Every row gives one point. Each copy is the shape, with its points in the same order, stretched, turned, moved and blurred by noise. Say if it was mirrored as well.

Shape (9 x 3):
[[ 52  27  -9]
 [ 25 -52  65]
 [ 40 -48   8]
 [ 41 -50 -31]
 [-43 -29  -1]
 [-18 -35   7]
 [  0   5  21]
 [-39  29  15]
 [-22  17 -20]]
Copy 1 (9 x 3):
[[-21  18  65]
 [-41 -57   5]
 [  6 -36  29]
 [ 38 -22  34]
 [  9   2 -42]
 [  3 -13 -21]
 [-34  -1   6]
 [-40  30 -19]
 [ -4  31  -2]]
Copy 1 is: only turned
Copy 2 (9 x 3):
[[ -2  65   2]
 [-68 -31  76]
 [-68   3   9]
 [-66  20 -34]
 [ -2 -37 -17]
 [-23 -29  -4]
 [  5   5  25]
 [ 50  -8  13]
 [ 32  14 -27]]
Copy 2 is: mirrored
Copy 3 (9 x 3):
[[-32  33 -34]
 [ 58 -56 -65]
 [ 51  14 -56]
 [ 66  53 -52]
 [ 63   5  35]
 [ 51   6  12]
 [ 10 -17   0]
 [ -7 -19  59]
 [  2  28  39]]
Copy 3 is: mirrored
Copy 4 (9 x 3):
[[ 32 -13  27]
 [-40 -72  38]
 [ -5 -68   8]
 [ 17 -65 -21]
 [-49 -12 -29]
 [-42 -29 -14]
 [-27  -9  20]
 [-39  35   6]
 [-17  20 -18]]
Copy 4 is: only turned

Shape (7 x 4):
[[-51   0 -20  12]
 [-24  20 -45  -6]
 [ -5   2  27  30]
 [ 31 -69  11  -4]
 [  7 -50  23 -25]
 [  8   6  11  -5]
 [-61 -24  42  57]]
Copy 1 (7 x 4):
[[-69 -15  -9  -9]
 [-24 -29 -20  -7]
 [-35  17  24  23]
 [  9   8  85  -4]
 [  1  14  55 -25]
 [  3   7  13   3]
 [-95  20  34   9]]
Copy 1 is: only turned
Copy 2 (7 x 4):
[[-20  26 -25 -12]
 [-15  10  11 -42]
 [ -2  23   3  57]
 [-63 -73   6  39]
 [-29 -66 -14  31]
 [  6 -12  15  25]
 [-16  59 -56  74]]
Copy 2 is: mirrored

Shape (9 x 6):
[[ -3 -17  28 -18 -20  -5]
 [ 50  -3  21  24   4  12]
 [-10   6  10  28  31  35]
 [ 33 -20 -15  43  12  58]
 [-31  48 -52 -44 -18  10]
 [ 14  19 -44 -39  31  32]
 [ 28  -8 -39  -8 -32 -25]
 [ 13 -21   3  15  21 -38]
 [-11  27  -3 -17  27 -23]]
Copy 1 (9 x 6):
[[ 29   6   9  22  -8  15]
 [ 34  -7  13 -23 -38  49]
 [ 14 -37 -20 -37  -5 -20]
 [ 25 -85   7 -38 -22  41]
 [-74 -13  17  25  -9 -71]
 [-61 -20  38 -35  12 -28]
 [-37  -1  14  30 -37  43]
 [ -8  29 -29 -14  -2  46]
 [-40  35 -20 -13   4 -29]]
Copy 1 is: mirrored
Copy 2 (9 x 6):
[[-11   0  -2  12 -26  11]
 [  3 -82 -12  14 -14  -8]
 [ 25 -48  47  28 -17  -3]
 [  7 -95  48  -3  -6 -60]
 [-13  70  36 -21  64  17]
 [  2   6  47 -52  -7   5]
 [  5   4 -13 -21  26 -18]
 [ 56 -13  -4  19 -32   2]
 [ 32  36   7  12  -7  49]]
Copy 2 is: only turned

Shape (11 x 8):
[[-28  27 -41 -49  34  -6 -24  17]
 [-40   2  -5  26 -15 -40   8  40]
 [ 41  -6  39  13   1  51   4   6]
 [ -9 -16   1 -41  57   0   2 -48]
 [ 32  77  -8 -40  23  13  -8 -47]
 [ -6 -20  48  -3   4  21 -18  34]
 [  4 -23 -44 -42   2  28  31  -6]
 [ 25  23 -28  -6 -26 -43 -22 -46]
 [-12  74  18  10   5  -7  15 -14]
 [-48  -4 -38 -18  24  26 -10  -1]
 [-41 -22 -31 -70   6  42   6  -2]]
Copy 1 (11 x 8):
[[-37  17   2  39 -18 -55 -47  41]
 [  0  -9  76 -16  20  -9 -42  22]
 [ 25 -27 -27 -35   6  18  63 -18]
 [-45  30 -27  11 -61 -35 -15 -40]
 [-29  36 -51  47 -54  17 -17  40]
 [ -3  -9  -9 -24  37   2  39 -24]
 [  8   9 -12 -42 -44 -52 -23  18]
 [ 43  33   3  24 -30  23 -69  17]
 [-43   1  12  27 -26  38 -19  48]
 [-33 -29 -19   5 -30 -57 -45  14]
 [-31   6 -44 -30 -37 -58 -44  16]]
Copy 1 is: only turned
Copy 2 (11 x 8):
[[-55 -59  28  18   2  16  22  -6]
 [-37  19  23   0 -34 -24 -35 -20]
 [ 34  18 -65  -8   6  54  19  16]
 [-13 -76   6 -20  66  -8  21  22]
 [ 15 -23   5  36  69  48  42 -31]
 [-17   8 -30 -36 -16  38  26  39]
 [ -1 -61 -29   7  -3  -9  30 -28]
 [ 55  -5  56  31   9  -8 -10 -37]
 [-20  22   6  10  46  28   0 -44]
 [-45 -71  12 -17  -1  33  -4 -26]
 [-44 -86 -14 -38  -4  21  57 -26]]
Copy 2 is: mirrored
Copy 3 (11 x 8):
[[ 33  33 -33   1  63 -17  -3 -48]
 [-26   9  46  42  28  42  20 -14]
 [  1 -12 -46 -35 -66  23   8  26]
 [ 68 -10 -14 -29  33 -18 -40  33]
 [ 95   2 -29 -14 -36 -70 -14 -33]
 [-16   7  -1 -39  -5  65   8  15]
 [  4 -28 -56  -2  42 -40   0   6]
 [ 15   1  28  37 -12 -54 -67 -19]
 [ 67  13  22  10 -36 -12  41 -16]
 [ 15  38 -38 -16  37 -16  13   0]
 [  0  10 -43 -55  69 -30  20  -9]]
Copy 3 is: mirrored
